Every row gives one point. The window is the flat piece filled in between its corners: a triangle in 3 columns, a solid with four corners in 4, and so on. A path goes straight from each point to the next, and from the last back to the first. List the points from which the path goes on through the window.
(in the rows, 128 means zero)

Window, 4 rows:
[[145 124 176 155]
 [145 124 165 104]
 [167 145 156 132]
 [101 127  70  68]]
Path:
(1): [128 178 168  94]
(2): [137 168 143 129]
(3): [161 100 152 149]
(4): [195 113 108  94]
(5): [ 52 143  99  80]
(6): [160 204 160 120]
(7): [165 109 148 141]
(8): [138 109  97 106]
(9): [117 172 135 114]
(10): [161 168 196 109]
(11): [153 109 128 153]
(12): [167  96 142 129]
Through the window after points: 4, 10, 12

Window:
[[ 81 153 120  86  96 115  99 175]
 [129 182  78 143 154 166 111 108]
 [116 112 185 115 149  80  75  65]
 [128  68 135 158  93 172 139 181]
 [129 152  97 168  88 143 102 178]
 [153 169 196  93 119 182 136  68]
 [ 96 168  83 200 129 162 129  97]
 [152  67 142 162 107 113 170 113]]
Path:
(1): [100  83  96 126  37 128 105 125]
(2): [123 126 130 155 132 132 119 151]
(3): [108 175 125 144 156 100 152 170]
(4): [ 85 130 115  83  64 152  70 138]
(5): [120 154  56 154  97 182  93  92]
(6): [109 161 141 153 142 145 120 135]
(7): [139 112 163 146 154  93 135 142]
(8): [106  79  79 165  57 149 127 120]
(9): [130 158  89 136  90 156 108 102]
(10): [125 142 130 138 140 169 150 162]
(11): [121 158 168 146 162 114 123 160]
(12): [134 128 116 133  90 136 126  74]
Through the window after points: 3

Window (11 x 11):
[[132  86 106 118 220 155 111 156 126 143 147]
 [148 107 123 202 159 171 117 135 184 114 145]
 [114 134 121 190  87 120 159 161  93 119  43]
 [163 140 171  93 146 143 125 161 126 126  61]
 [109  80 103  64 174 155 138 177 131  96 124]
 [ 72  91 189 158 107 159 141 152 102 118 106]
 [149 163 185 125 131 151 184 172 134 150  78]
 [121  65 152 105  75  56 192 116 134 114  77]
 [141 112 160  62 176 135 185  80 112  99 102]
 [117 129 117 181 174  84 125 174 170 105  95]
 [ 63  67  86 125 113  95 124 113 191 131 129]]
Path:
(1): [ 71  62 125 148 183 166 178 148 149 121  69]
(2): [153 149 139 133  92  91 127 142 117 119 135]
(3): [128 141 118 132  95  78 127 152 144  88 117]
(4): [118  66 152 153 172 122 174 138 154 139  75]
(5): [103 105 119 121 184 148 140 156 157 131  37]
(6): [144 122 169 154 132 121 145 156 108 105 153]
(7): [ 94 113 145 128 121 119 117 148  94 129 175]
(8): [167 106 111 185 189 165 147 150 221 100  62]
(9): [110 104 160 109 155 146 157 133 147 108  75]
(10): [153 126 150 150 137 119 147 154  69 130 151]
(11): [127 116 138 138 122 134 104 163 130 111 160]
(12): [ 87 106 116 135 202 133 165 137 170 129  51]
(13): [138 120 141 118 159 159 166 148 148 138  72]
(14): [129 138 175 120 134 117 150 162 112 122 133]
(15): [ 93 138 127 137  90 117 149 161 131 116 144]
(16): [104  60 148 148 160 146 129 120 161 130  82]
Through the window after points: 3, 7, 13, 15

Window, 14 rows:
[[ 32 150 151 149 177 132 113  82  60 141 111  90 143 149]
 [182 150 114 151  89 139  68 112 138 124 168 119 109  85]
 [110  31 130 126 129  73 113 111  84 102 142  72 155 114]
 [122  74  55 146 115  94  80 135  82 140 155  94 154 174]
 [202 125 158 159  88  66 151 174  59 127  93  72  91 150]
 [135 104 152  79 122 174 101 148  83  59 133 124 116 164]
 [149 101  86 113 160 145 146 145 159 141 112 132  87 110]
 [140 128 180 136 100 135 104 180 124 127 201 152 137 167]
 [107 148  43 182  95 128 122 129 130  89 125 118 195  60]
 [144 164 117 125 154  99  97 159 133  61 120 113 122 212]
 [147 146 103  70 177 111  92 167 139 130 128 112  76  86]
 [151 145 107 147 126  66 195 137  77 143 157 101 108 166]
 [148 174 185  96 131 100 119 144 100  85 119 218  98 136]
 [111 151 145  91  96 106 134 121 161 157 124  85 180 118]]
Path:
(1): [107  81 115 129 110  80 129 151 111 114 122  87  99 138]
(2): [209 137 126 139 137 122  83 112  60 134 155 111 192 129]
(3): [186 114 125 124 174 148 149 131  85 115 131 134 166 129]
(4): [ 94 137  96 128 102  82  69 169 132  91 141 106  56 154]
(5): [ 78 118 130 145 101 100 102 156 102 127 144 116  38 173]
(6): [170 138 124 107 149 108 118 147 108 123 117 100 127 105]
(7): [194 143  97 134 174 142 126 170  97 121 141 129 158 132]
(8): [ 62 130 138 107  62  98  91 114 129 100 130 119  84 140]
(9): [ 58 122 157 123  66 109  90 108 154 101 105 131  98 157]
(10): [153 128 100 143 181 129 154 136  73 149 148  93 174 123]
(11): [153 128 141 115 136 135 122 145  91 105 139 139 147 155]
(12): [ 90 115 119 123  87  93 111 149 148 103 151  87  60 119]
(13): [117 126  99 130 123 104 116 134 119 102 115 111 111 136]
(14): [181 137 144 123 152 126 139 126  60 159 155  89 168  99]
(15): [190 127  99 167 161 122 118 113 112 147 135  82 198  87]
(16): [ 68 132  97 138  55 100 125 162 109  66 121 135 104 125]
Through the window after points: 1, 5, 11, 15

Window:
[[ 65 174 120 162  73  93  94  86 144 148 109 153 140 153]
 [132 113  90 145 148  87 173 119 114 113 137 139 155  99]
 [249  88 193 178 121 141 128 176 171 150 110 121 105 131]
 [150 132 131  99 101  81 208 136 143 140 103 117 115 125]
 [117 112 103 121 168  93 182 119 184 176 130 148 152 159]
 [140 104 122 118 136 115 159 144 117 182 113 120 174 140]
 [106 191 107 233 118 100 105 124 145 190 155  89 118 165]
 [ 81 160 129 173  82 153 156 147 134  98 106 150 127 135]
 [ 65 182 138 118 104 115  97 138 158 126 139 108 125 149]
 [103  84  73 102  83 127 148 154 168 102 117 102 160 139]
 [163 104  85 122 101 184 143 132 126 122 160 187 118 146]
 [ 81 120 125 146 108 108 119 123 123 119 134 108 119 194]
 [ 75  30 140 113  33  96 175 210 173  87 213  49 189 134]
 [132 130 106 138 112  94 138 178 124 132 114 169 118 146]]
Path:
(1): [149 149 134 166  89  89 133 144 161 123 136 126 150 161]
(2): [153 154 116 120 119 112 159 145 168 116 128 121 173 151]
(3): [ 76 104 134 134 107 103 142 128 133 169 126 129  75 136]
(4): [ 95  96 118 146 119 114 135 133 128 128 127 116 112 130]
(5): [158 174 122 111  90 106 183 140 175 140 133 144 173 212]
(6): [125 126 110 119 100 103 163 139 141  97 138 111 152 172]
(7): [ 72  87 117 156 102 124 104 154 145 178 110 131 100 116]
(8): [ 95 104 103 147 120 151 134 150 145 159 129  93 114 128]
Through the window after points: 2, 4, 6, 8

Window, 14 rows:
[[148 150 158 134 134 117  81  97 155 191 142 100  77 156]
 [123 168 129 169 110 120  60 149 156 162 130  80 102 104]
 [101 123 153 107 123 140 102 119  94 149 137 180 156 129]
 [139 111 154 119 229 184 116 197 124 137 133  69 131 120]
 [143 106 103 117 171 121 106  55 167  10 134 135 103 110]
 [ 99 203 104  50 170 153 156 132 193 128  70 123  88 159]
 [134 166 103 118  86 118 185  88 147 153 128 150 146  73]
 [169  96  98 137  68 167 114 171 183 174 105 145  97 115]
 [ 94 106 100  77  91 155 164  92 203  73 172 141 168  98]
 [127 171 115  84 134 200 125 136 111 137 156 129 122 131]
 [110  84 150 147 135 162 127 134  57 170  96  74 147 131]
 [ 86  98  89  65  92  83 138 235 116  95 179 102 120 151]
 [159 158 134  86 129 159 128  98 201  72 152 130 196 179]
 [149  95 103  97 123  96  76  79 135 121 107 100 115  71]]
Path:
(1): [125 155 167  95  97 149  92 124 148 114 125 103  76 142]
(2): [149 128 106 131 157 122 123 102 165 174 148 128 152 141]
(3): [143 145  92 113 185 158 120  75 169 165 128 115 145 167]
(4): [133 131 178 122  62 128 103 143 141 105 125 130  97  71]
(5): [116 150 147  91  97 139 155 135 146 103 132 109 102 100]
(6): [129 127  82 113 134 142 114 123 141 131 140 137 165 120]
(7): [ 92 168  80 125 142 167 130 130 179 128 141 143 190 153]
(8): [157  95 159  73  94 122 126 118 117  99 132 115  90  86]
(9): [136 124 174 102  98 168 134 132 180  71 133 106 136 128]
(10): [117 160  77 109 166 139 122 133 133 181 137 140 145 155]
(11): [114 124  75 104 128 129 124 133 159 140 159 152 148 143]
(12): [142 128 186  67 119 168 147 113 112  84  89  78  98  81]
Through the window after points: 1

Window:
[[121 119  50  81 162 137 103 123 140 109 161 160 138  31]
 [104 130 127 141 160 141 145 177  99  91 162 109 142 114]
 [184 180 104 133  78 104 113 215 115 121 177 171 134 141]
 [122 165 150 172  56  91  79 176 118 125  87 133 114 122]
 [185  87 131 155 128 147  97 172 219 136  97 158 145 131]
 [187 173 100 154 167 162 120 108 156  87 110 169  73  84]
 [150 119 133 108 166 111  77 153 138 156 136 164 115  78]
 [163  99 116 139 150 124 159  92 150 138 113 177 156 151]
 [155 133 154  64 123 109 152 182 162 138  84 132 140 108]
 [169 156 172  45 171 157  83 180 169  68 128 130 124 127]
 [158  93 154 170  76 131 156  79 147 174 110 153 142  99]
 [140 130  58  82 123 138 155 133 178 167 130 194  53 146]
 [129 121  54 152 156 174 116 127  61 107 135 121 109  90]
 [144  80 189 111 140 103 143 140  81  83 130 161 135  94]]
Path:
(1): [160 130 110 113 123 112 122 127 147 108 119  89  84 123]
(2): [202 123 125 113 118 122 121 150 158  81 112 109 116 127]
(3): [102 116 127 153 184 163 125 117 160 184 124 244 152 110]
(4): [125 164 131 114 121 140  91 172 130  94 109 176 155 104]
(5): [209 100 104 142 125 121 169 140 153 137 169 111  80 136]
(6): [165 128 122 110 125 103 113 137 177 113 137 107 120 142]
(7): [160 106 123 140 147 173 118 169 149 133  92 191 137  95]
(8): [176 156 126 128 109 165 123 175 151 136 136 200 135 159]
(9): [158 151 112 110 114  96 109 181 121 106 152 131 118 104]
(10): [160 126 127 122 130 102 139 131 129 113 158 119 113  78]
(11): [116 153  71 110 166 210  91 158  96 106  78 195 128 135]
(12): [134 174  80 114 158 176 146 173 130 138 117 209 107  99]
(13): [146 105 108 104 118 100 103 134 143 109 157 122 130  97]
(14): [178 166  93 128 108  98 106 149 128 109 156 112  96 104]
(15): [120  89 167 108 171 179 126 178 161 131  88 209 143 102]
(16): [131 128 162 154 145 155 119 165 101 119 128 228 172  83]
Through the window after points: 2, 6, 8, 12, 16

Window (14 x 14):
[[184  80 140 101 197 138 165 165 176 104 148 123  86 103]
 [131 174 152 208 136 158 110  57  98 136 121 118 148  80]
 [153 142 139 196  73 120 141 118 117 176 146 141 180 140]
 [221  99 146 124 141 128 116 145 108 128  91  82  71 122]
 [168  62  94 140 170 145 139 117 124 181  68 117 114 107]
 [ 99 107 182 191  70 134 119  88 130 134  99 127 137 101]
 [129 169 198 132  87 163 156  66 114 174 118 149 162  97]
 [136 169 112 179  72 119 169  91 125 132  71 138 128 100]
 [ 90 155 138 149  83 174 149 163  99 154 119 116 177  98]
 [120 151 167 195 114 175 148  98  92 137  90 162 136 159]
 [169  77  88  55 161 143 112 133 151 103 140 108 101 150]
 [102 136 136 165  89 154 167  96  95 170 155 123  89 109]
 [162 127 133  97 175 129  91 164 184 158 121 126  64 132]
 [145 100 130  84 184  66 151 162 139 137 115  74 105 161]]
Path:
(1): [134 121 103 175 130  94 137 116  63 163 121 154 150  80]
(2): [161 159 194 160 129 201 121  86 157 115 101  90 102 146]
(3): [136 159 138 167 163 161 124 126 181 169  63  60 136 141]
(4): [133 110 145 139 118 120 150 114  96 136 129 141 113 125]
(5): [114 105 178 178 100 133 127 117   9 110  83 173 141  93]
(6): [154 139 103 125 145 171 150 121 202 170 126  95 119 159]
(7): [138 124 132 116 125 135 148 105 150 142 105 103 111 134]
(8): [162 112 111 130 130 137 126 129 109 127 120 142 130 111]
Through the window after points: 1, 3, 5, 7
